Each row is a point. Before rounding, the points of a table are all equally far from one centre. They may lie mostly on one side of it. Where is the centre, to within rounding?

Points (6 x 2):
[[-2.5 -4.8]
 [ 0.2 -6.0]
 [ 2.3 -5.4]
 [-3.4 -2.8]
 [ 3.6 -4.1]
 [-3.4 -3.1]]
Centre: [ 0.3 -2.2]

Points (10 x 6):
[[-0.5  2.7  2.6 -5.1  7.5 -1.0]
 [-3.5  3.3  6.7 -2.8  0.5 -4.3]
 [ 0.2  2.3  0.0 -3.7  4.8  5.7]
 [ 0.6  2.1  3.9 -6.4  0.9  2.7]
 [ 0.0  7.1 -1.3 -5.2  1.0 -4.2]
 [ 1.8  2.0  1.1 -6.6  3.4  2.7]
 [ 2.2 -2.2 -1.3 -4.2  1.8  2.7]
 [-1.5  6.8 -2.3 -2.8  3.2  4.6]
 [ 4.3  3.1  0.1 -3.0  4.0 -5.9]
 [ 0.4  1.9 -3.7  0.4  6.2 -5.6]]
Centre: [-0.5  2.7  0.8  0.4  1.6 -0.6]

Points (15 x 11):
[[ 3.4  3.3  2.4  0.1  0.8  7.3  2.0 -4.1  0.6 -3.7  1.8]
 [ 5.8  5.6 -2.0 -1.8  0.8  1.2 -0.9 -4.5 -1.1 -4.2 -0.6]
 [ 1.1  0.6  0.4  0.4 -2.0  2.4  4.7 -6.3 -6.4 -0.6 -1.4]
 [ 3.9  4.0  3.0 -0.6  4.8 -3.1 -3.0 -7.4 -8.7  3.1 -2.1]
 [ 4.1  1.8  1.5 -3.8  2.0 -1.9  0.0 -9.5 -4.7 -2.7 -1.8]
 [ 5.5  3.4 -0.4 -3.5  3.0 -1.4 -1.6 -6.4 -1.3  0.3  6.5]
 [ 0.9  0.7  1.9 -1.4 -2.7  2.8  0.2 -4.3 -6.2 -1.3 -4.0]
 [ 6.3  5.4 -0.4  1.0  1.7 -1.6 -5.1 -7.1 -3.0  4.6 -2.4]
 [ 4.2  2.3  2.4 -1.0 -1.5  1.9  3.2 -5.3 -7.0 -0.5  2.1]
 [ 6.3  0.6 -0.2 -5.1 -0.5  2.6  1.7 -6.8  2.0 -0.4 -0.5]
 [-1.9  9.4 -1.3  2.1 -0.4  0.9 -0.4 -5.0  0.3  1.6 -0.4]
 [ 6.3 -0.7  2.5  0.8 -1.4  1.5 -2.5 -2.6 -4.7 -2.4 -0.3]
 [ 6.9 -3.0  6.4 -2.7  2.0 -1.1  2.0 -4.1  2.5 -1.7  0.1]
 [ 7.1  3.8 -0.3 -1.0  0.4 -1.4  2.1 -5.8 -4.3 -2.8  1.2]
 [ 5.4  6.4  2.8 -2.3  6.0  1.4 -0.7 -7.2 -2.5 -4.4 -3.1]]
Centre: [ 1.2  1.4  1.7  0.1  5.2  0.4  0.8 -2.8 -0.8  2.5 -1.0]
